Each row is a point. Two turns around zero, p and q, are shown by what they do to some points. Write where each new point lands after one turn and then the other. Backwards means that the second turn is done in reverse. Each puzzle has new turns, and all numbers are rounded.

Turn p:
-0.028	-0.026 => -0.034	-0.017
-0.012	0.042 => 0.001	0.044
0.040	-0.017 => 0.033	-0.028
Turn q:
-0.035	-0.002 => -0.034	0.009
0.055	-0.018 => 0.046	-0.035
-0.019	0.020 => -0.012	0.025
Where do these land?
q, then p backwards: -0.042	0.017 => -0.041	0.018
q, then p: 0.034	-0.039 => 0.005	-0.052
p, then q: 0.009	0.023 => 0.021	0.013

Turn p:
0.027	0.053	0.023	0.048 => 0.034	0.062	0.036	-0.010
-0.008	-0.023	0.004	-0.050 => -0.039	-0.035	-0.012	-0.016
-0.049	0.016	-0.015	-0.001 => -0.026	0.012	-0.008	0.045
0.002	-0.017	-0.019	-0.034 => -0.018	-0.022	-0.030	-0.012
0.043	-0.013	0.014	0.058 => 0.069	0.003	0.026	-0.014
-0.023	-0.011	-0.045	-0.028 => -0.022	-0.014	-0.049	0.019
0.008	-0.005	0.037	0.007 => 0.004	-0.007	0.036	-0.013
Turn q:
-0.035	-0.007	0.001	0.024 => -0.028	0.009	-0.004	0.031
-0.022	-0.027	0.005	-0.050 => -0.037	0.001	0.032	-0.037
-0.044	0.023	0.018	0.011 => -0.013	0.035	0.020	0.034
0.031	0.005	-0.041	-0.017 => 0.016	0.001	-0.033	-0.040
0.070	0.006	0.017	0.032 => 0.061	-0.046	-0.015	0.012
Where do these land?
p, then q: -0.042	-0.012	-0.068	0.014 => -0.004	-0.005	-0.078	0.025
q, then p: 0.019	0.011	0.003	-0.027 => -0.015	-0.003	0.001	-0.031
q, then p: -0.020	-0.041	0.004	0.010 => -0.004	-0.024	0.008	0.039
q, then p: 0.024	-0.015	0.015	0.023 => 0.029	-0.027	-0.002	-0.002
p, then q: 0.018	0.058	0.045	-0.019 => 0.013	0.051	0.058	0.000

Turn p:
-0.020	0.021	0.027	-0.007	-0.006	0.031 => -0.014	0.030	0.021	0.017	-0.011	0.026
0.089	0.018	-0.037	0.030	0.046	-0.005 => 0.071	0.013	-0.058	-0.016	-0.035	-0.051
0.038	-0.074	0.012	0.021	0.029	-0.031 => 0.065	-0.034	0.015	-0.015	0.047	-0.036
-0.030	0.021	-0.015	0.020	-0.025	0.013 => -0.036	-0.005	-0.005	0.034	-0.017	0.002
-0.045	-0.020	0.017	-0.013	0.012	-0.032 => -0.025	-0.002	0.009	-0.006	0.057	0.009
-0.031	0.002	-0.011	-0.033	-0.018	0.024 => -0.026	-0.010	0.003	0.001	-0.009	0.047
-0.001	0.031	0.006	-0.017	-0.038	0.001 => -0.035	0.008	0.014	-0.014	-0.033	0.004
Turn q:
-0.002	0.072	-0.008	-0.008	-0.012	0.015 => 0.019	0.058	0.037	-0.009	-0.022	0.005
-0.038	0.044	0.007	-0.021	0.014	-0.009 => -0.013	0.035	0.029	-0.041	0.004	-0.015
0.046	-0.053	0.018	-0.023	0.029	-0.008 => 0.032	-0.062	-0.039	-0.017	0.001	-0.001
0.009	-0.052	0.025	-0.016	-0.012	-0.028 => -0.012	-0.052	-0.026	0.001	-0.012	-0.031
-0.010	-0.024	0.024	0.024	-0.004	0.017 => -0.025	-0.029	0.010	0.011	-0.001	0.021
0.017	-0.003	0.000	0.027	-0.067	0.021 => -0.010	0.003	0.004	0.061	-0.045	0.011
0.023	-0.057	-0.009	0.034	-0.005	0.036 => -0.006	-0.038	-0.032	0.041	0.005	0.046
-0.034	0.056	-0.014	0.014	0.046	-0.049 => 0.007	0.040	0.044	-0.027	0.060	-0.035
-0.010	0.018	-0.042	-0.031	0.011	0.005 => 0.008	0.045	-0.026	-0.021	0.008	0.000
Where do these land?
p, then q backwards: 0.048	0.012	0.034	-0.030	0.030	-0.013 => 0.004	0.051	-0.012	-0.043	0.031	-0.002
q, then p: -0.012	-0.031	0.025	0.006	0.024	-0.042 => 0.014	-0.017	-0.003	-0.018	0.057	0.003
p, then q: -0.001	-0.032	0.006	-0.023	-0.045	0.030 => -0.026	-0.043	-0.003	0.001	-0.038	0.024
p, then q backwards: -0.038	0.026	0.004	0.018	-0.033	0.002 => -0.036	-0.009	0.005	0.024	-0.040	0.002
p, then q: -0.025	0.037	-0.028	0.091	0.019	0.029 => -0.003	0.025	0.035	0.083	0.058	-0.010
q, then p: 0.006	-0.014	0.001	-0.049	0.029	0.017 => 0.004	-0.024	-0.017	-0.033	-0.020	0.037
p, then q: 0.021	0.002	-0.043	-0.013	-0.025	-0.022 => -0.023	0.002	-0.049	0.005	-0.010	-0.023

Turn p:
-0.017	-0.022	-0.026	-0.044	0.050	0.003	0.041	0.006	0.015 => -0.039	-0.006	0.009	-0.058	0.050	0.015	0.000	-0.009	0.008
-0.040	0.029	-0.015	0.043	-0.037	-0.037	-0.007	-0.035	-0.011 => -0.018	-0.008	0.003	0.034	-0.035	-0.067	0.007	-0.014	-0.034
-0.010	-0.058	-0.005	0.017	-0.002	-0.006	-0.020	0.028	0.023 => -0.018	-0.010	0.000	-0.006	-0.015	0.003	-0.057	0.023	0.032
0.013	0.040	0.016	-0.028	-0.054	-0.014	0.007	-0.009	0.006 => 0.035	0.048	0.020	-0.004	-0.019	-0.020	0.026	0.004	-0.025
0.031	-0.033	0.025	0.010	0.020	0.027	0.033	-0.041	0.009 => -0.001	-0.033	0.000	-0.031	-0.031	0.035	0.034	-0.014	0.034
0.010	-0.006	-0.007	-0.022	0.030	0.007	-0.037	-0.014	0.004 => 0.016	-0.006	-0.004	-0.002	0.018	0.019	-0.024	-0.040	0.007
0.015	0.002	-0.079	0.046	0.028	-0.016	0.020	0.033	-0.001 => -0.005	-0.054	-0.048	-0.015	0.044	-0.048	-0.012	0.037	0.000
-0.002	0.041	0.034	-0.017	0.016	-0.010	-0.018	0.059	0.026 => 0.023	0.030	0.042	0.034	0.050	0.005	-0.006	0.026	0.016
0.021	-0.055	0.017	-0.041	0.045	0.053	-0.008	-0.023	-0.002 => -0.006	-0.007	-0.014	-0.035	0.002	0.081	-0.009	-0.040	0.033
-0.040	0.023	0.030	0.000	-0.057	0.033	-0.026	0.000	-0.001 => -0.012	0.066	-0.004	0.048	-0.034	-0.005	0.007	-0.007	0.003
0.019	0.040	0.011	0.035	-0.039	-0.042	0.016	-0.006	-0.069 => 0.023	-0.021	-0.003	0.035	-0.031	-0.018	0.036	0.033	-0.076
Turn q:
-0.005	-0.013	0.010	0.016	-0.020	0.012	0.054	-0.033	-0.006 => -0.018	-0.009	0.009	0.021	-0.022	-0.030	0.038	-0.036	-0.007
-0.025	-0.041	-0.023	0.043	0.023	0.011	0.000	0.014	-0.051 => -0.034	-0.051	-0.027	0.000	0.001	-0.010	0.002	0.027	-0.053
0.068	-0.011	-0.049	0.014	-0.006	-0.048	-0.031	0.042	0.020 => 0.075	-0.010	-0.004	0.022	0.016	-0.016	-0.074	0.019	-0.014
0.009	-0.012	0.057	-0.005	-0.017	-0.007	-0.007	-0.046	0.018 => -0.007	-0.009	0.057	-0.009	-0.024	-0.008	0.016	-0.009	0.044
-0.036	0.004	-0.011	0.043	0.044	-0.001	0.043	0.052	-0.049 => -0.027	-0.015	-0.068	0.011	0.028	-0.033	0.036	0.043	-0.037
0.034	-0.020	-0.028	-0.030	-0.001	0.003	-0.014	0.071	-0.011 => 0.069	-0.007	-0.031	-0.027	0.014	0.016	-0.014	0.014	-0.036
-0.032	0.016	0.039	0.004	-0.033	0.019	-0.010	-0.030	0.042 => -0.022	0.017	0.029	0.022	-0.036	0.035	0.024	-0.006	0.043
-0.004	0.012	0.031	0.012	0.027	0.016	0.010	-0.011	-0.004 => -0.023	-0.008	0.008	0.001	0.025	-0.003	0.030	0.004	0.018
0.032	-0.036	-0.058	-0.040	0.020	-0.066	-0.021	0.049	0.018 => 0.066	-0.010	-0.050	-0.034	-0.001	-0.020	-0.082	0.006	0.000
-0.032	0.009	0.010	0.012	-0.014	0.017	0.008	-0.023	0.015 => -0.031	0.007	0.004	0.020	-0.020	0.015	0.018	-0.010	0.013
0.003	0.036	-0.002	-0.033	0.008	0.037	-0.015	-0.042	0.024 => -0.021	0.029	0.024	-0.007	0.024	0.040	-0.004	-0.043	0.022
-0.015	0.057	0.024	-0.036	-0.032	0.007	-0.017	-0.044	-0.016 => -0.031	0.069	0.048	-0.020	-0.007	0.016	0.011	-0.010	0.007
Where do these land?
p, then q: -0.013	0.049	0.042	0.001	-0.035	-0.026	-0.021	-0.026	-0.034 => -0.014	0.009	0.046	0.031	0.001	-0.048	0.035	0.024	-0.032
p, then q: -0.021	0.010	-0.040	-0.035	0.010	-0.033	0.018	0.036	0.011 => -0.013	0.013	-0.023	-0.053	0.032	-0.008	-0.011	0.033	0.018
q, then p: 0.059	-0.028	0.037	0.040	0.042	0.008	0.013	-0.050	0.002 => -0.027	-0.055	0.068	-0.017	-0.029	0.030	-0.023	-0.005	0.029
p, then q: 0.012	-0.055	0.016	0.031	0.015	0.033	0.057	-0.040	0.035 => 0.025	0.000	-0.029	-0.003	-0.070	0.027	0.019	-0.057	0.031
q, then p: 0.005	0.002	-0.023	0.006	0.005	0.017	0.005	0.024	0.068 => 0.020	-0.026	-0.045	-0.005	-0.009	-0.020	0.002	-0.014	0.048
p, then q: -0.032	-0.015	0.000	0.002	0.007	0.019	0.024	0.058	-0.002 => -0.010	0.006	-0.055	0.005	0.012	0.034	0.011	0.031	0.010
q, then p: 0.033	0.002	0.011	-0.001	-0.038	-0.044	-0.049	-0.009	-0.037 => 0.041	0.026	0.038	0.042	-0.002	0.038	-0.016	0.025	-0.023
q, then p: -0.017	0.037	0.014	0.027	-0.003	-0.019	-0.045	-0.029	-0.041 => -0.027	0.028	0.034	0.059	0.025	0.012	-0.008	0.020	-0.007
p, then q: 0.007	-0.031	-0.035	0.020	0.008	0.039	0.040	-0.008	0.014 => 0.010	0.007	-0.052	-0.009	-0.029	0.016	-0.021	-0.039	0.008
q, then p: -0.056	-0.012	-0.031	-0.065	0.003	0.005	-0.019	0.048	0.014 => 0.018	0.059	-0.071	-0.031	0.028	-0.011	-0.004	-0.024	-0.008
q, then p: 0.024	0.040	0.008	-0.025	-0.014	0.001	-0.024	-0.004	-0.030 => 0.020	0.012	0.023	0.026	0.030	0.029	0.029	-0.007	-0.014

Turn p:
0.026	0.025	0.032	0.000	0.047	0.017	0.027	0.007	0.048	-0.004	0.016 => -0.022	0.026	0.042	-0.026	-0.009	0.012	-0.014	0.013	0.062	-0.002	-0.011
0.043	-0.007	0.037	0.040	-0.022	-0.039	-0.042	-0.019	-0.018	-0.003	0.023 => 0.006	-0.007	0.013	0.036	0.010	-0.037	-0.069	0.025	-0.020	0.032	0.010
-0.012	-0.007	-0.025	0.001	-0.018	0.007	0.024	-0.042	-0.023	0.018	0.010 => -0.003	-0.014	0.013	0.029	0.000	0.012	0.026	-0.037	-0.024	0.020	-0.006
0.000	-0.022	-0.043	-0.032	-0.017	-0.012	0.005	-0.007	0.036	0.025	-0.017 => 0.015	-0.037	-0.004	-0.027	0.030	-0.016	0.045	-0.012	0.006	0.013	-0.015
0.006	0.016	0.012	-0.007	-0.037	0.019	0.020	0.011	-0.024	0.001	-0.011 => 0.035	0.035	-0.001	0.010	-0.013	-0.001	0.005	-0.016	-0.015	-0.003	-0.014
0.003	-0.018	0.007	-0.015	0.022	0.021	-0.001	0.017	-0.037	0.028	-0.009 => 0.008	-0.006	0.005	-0.014	-0.014	0.039	-0.003	0.016	-0.033	-0.012	-0.024
-0.012	0.034	-0.050	-0.023	-0.010	0.016	-0.036	-0.010	0.039	0.014	0.013 => 0.011	-0.015	-0.030	-0.035	0.015	0.014	0.022	-0.023	0.028	0.046	0.034
-0.010	0.003	-0.046	0.035	0.000	-0.006	0.024	0.035	-0.004	0.009	0.015 => -0.026	0.032	-0.007	0.007	0.026	0.006	0.045	0.023	-0.018	0.013	0.012
-0.027	-0.012	-0.008	0.017	-0.031	0.005	-0.048	-0.018	0.070	0.019	0.020 => -0.009	-0.037	-0.040	-0.007	-0.017	-0.037	0.013	0.008	0.038	0.063	0.009
-0.002	-0.016	0.037	-0.021	0.017	0.021	-0.004	0.028	-0.019	-0.161	0.023 => -0.002	0.027	0.027	-0.008	-0.070	-0.045	-0.027	0.003	0.005	-0.105	0.101
0.006	0.000	0.020	0.024	0.069	0.001	0.002	0.014	-0.033	0.025	-0.104 => 0.014	-0.014	-0.020	0.030	0.031	0.071	-0.019	0.049	0.016	-0.069	-0.054
-0.021	0.006	0.027	-0.019	-0.021	-0.051	0.027	-0.016	-0.036	0.029	0.022 => -0.027	0.011	0.001	0.006	0.013	-0.019	-0.026	-0.049	-0.046	0.006	-0.041
Turn q:
-0.028	-0.018	-0.019	0.023	-0.025	-0.027	-0.051	0.004	-0.034	0.046	-0.047 => 0.015	0.004	-0.044	0.043	0.012	0.050	-0.037	0.028	-0.033	0.031	-0.024
0.059	-0.033	0.005	-0.049	0.009	0.011	-0.040	-0.049	-0.049	0.048	-0.010 => 0.055	-0.025	-0.026	-0.021	0.069	0.004	0.035	-0.003	-0.007	0.071	-0.011
0.020	-0.024	-0.034	0.010	-0.043	0.012	0.023	0.017	0.041	0.028	0.038 => 0.032	-0.037	0.018	-0.005	-0.064	-0.010	-0.009	0.029	0.019	0.016	0.022
-0.013	-0.017	-0.019	-0.025	-0.061	0.041	0.003	0.000	0.041	-0.028	0.022 => 0.020	-0.056	-0.002	0.001	-0.063	-0.016	0.010	-0.024	0.014	-0.023	-0.024
0.014	0.057	0.001	-0.020	0.005	0.032	-0.036	0.012	0.040	-0.006	0.001 => 0.024	-0.002	-0.002	-0.033	0.012	-0.039	-0.046	-0.019	0.018	-0.034	-0.024
-0.032	-0.023	-0.015	0.004	0.013	-0.042	-0.002	0.013	-0.030	-0.035	0.045 => -0.061	-0.027	0.009	-0.019	-0.005	0.045	0.013	0.012	-0.023	-0.010	0.013
-0.014	0.029	0.059	0.030	0.023	-0.019	0.004	0.044	-0.001	-0.009	-0.033 => -0.016	0.074	0.033	0.015	0.017	0.023	-0.021	-0.003	0.009	-0.029	-0.017
0.047	0.001	-0.023	0.007	0.021	-0.022	0.048	0.035	-0.028	-0.030	-0.040 => 0.013	0.027	0.034	0.016	0.023	-0.014	0.039	0.046	-0.042	-0.037	0.026
-0.024	-0.020	-0.007	0.053	0.037	0.020	0.031	0.015	0.030	-0.011	0.004 => -0.015	0.018	0.000	0.023	-0.024	0.013	-0.006	-0.004	0.031	-0.034	0.062
-0.015	0.052	0.021	-0.006	-0.002	0.039	0.013	-0.049	-0.020	0.021	0.049 => -0.019	0.027	-0.035	-0.058	-0.023	-0.036	0.004	-0.042	0.007	0.038	-0.001
0.029	-0.013	0.048	0.024	-0.006	-0.020	-0.013	-0.044	0.040	-0.010	-0.012 => 0.005	-0.003	0.047	0.037	0.019	-0.011	-0.017	-0.051	0.011	0.032	0.006
-0.041	0.008	-0.017	-0.052	0.030	-0.026	0.021	0.002	-0.028	-0.014	-0.018 => -0.052	-0.001	-0.029	0.002	0.029	-0.009	0.036	0.033	-0.003	-0.022	-0.027
Where do these land?
p, then q backwards: -0.020	-0.030	0.054	-0.033	0.013	-0.003	-0.036	0.062	-0.026	0.042	-0.051 => -0.031	0.046	-0.048	-0.037	-0.040	0.019	-0.048	0.059	-0.032	0.011	-0.004
p, then q backwards: 0.001	-0.023	-0.002	-0.021	-0.003	-0.025	-0.056	0.008	0.027	-0.006	0.025 => 0.016	0.023	-0.048	-0.012	0.011	-0.001	-0.009	-0.023	0.011	0.017	0.043
p, then q: -0.024	-0.018	-0.040	0.035	-0.031	0.046	0.002	0.002	0.025	0.035	0.032 => 0.010	0.031	-0.012	0.007	-0.057	-0.014	0.014	0.055	0.017	0.037	0.009
p, then q backwards: -0.027	-0.008	-0.012	0.034	0.025	0.003	0.013	0.001	0.007	-0.029	0.012 => -0.032	-0.015	-0.009	0.009	0.024	-0.015	0.038	0.000	0.006	-0.014	0.001
p, then q backwards: 0.056	-0.021	-0.032	-0.051	0.029	-0.020	0.017	-0.007	0.006	-0.021	-0.030 => 0.063	-0.013	0.002	-0.030	0.031	0.002	-0.024	0.033	0.015	-0.046	0.012
p, then q backwards: -0.013	-0.015	0.040	-0.076	-0.016	-0.007	0.015	-0.019	-0.007	-0.029	0.029 => 0.011	0.048	0.009	0.012	-0.034	0.033	-0.008	-0.012	0.027	-0.054	0.042
p, then q: -0.010	0.042	0.032	0.033	-0.011	0.083	0.014	0.018	-0.008	-0.015	0.016 => 0.036	0.020	0.005	-0.022	-0.067	-0.047	-0.045	-0.015	-0.018	0.003	-0.024
q, then p: -0.032	0.110	0.007	0.033	0.000	-0.001	0.009	-0.003	0.017	0.023	0.002 => 0.010	-0.001	-0.083	-0.016	0.049	-0.006	-0.047	-0.044	-0.001	0.014	0.035
p, then q: 0.034	-0.017	-0.036	0.015	0.022	-0.029	0.015	-0.016	-0.053	-0.016	0.012 => -0.021	0.040	0.001	-0.033	0.014	0.049	0.022	-0.033	0.001	-0.002	0.025
q, then p: -0.015	-0.019	-0.041	0.005	0.000	-0.005	-0.033	-0.033	0.001	-0.009	-0.007 => -0.017	-0.036	0.004	0.016	-0.004	0.011	0.022	0.023	-0.033	0.009	0.020
p, then q backwards: 0.001	-0.012	-0.024	-0.008	-0.025	-0.021	0.008	0.010	0.002	-0.029	0.010 => 0.026	0.015	-0.014	-0.001	0.017	0.009	0.023	-0.021	-0.005	-0.021	-0.006
q, then p: -0.006	-0.009	0.086	0.013	0.008	-0.015	0.019	-0.014	-0.004	0.086	0.024 => 0.007	0.019	-0.028	-0.032	0.006	0.034	-0.001	-0.016	0.062	0.070	-0.064
p, then q backwards: 0.054	0.020	-0.032	0.021	-0.012	-0.006	0.013	-0.009	0.014	-0.030	-0.073 => 0.046	-0.038	0.008	-0.017	0.043	0.023	-0.004	0.023	0.028	0.007	-0.063
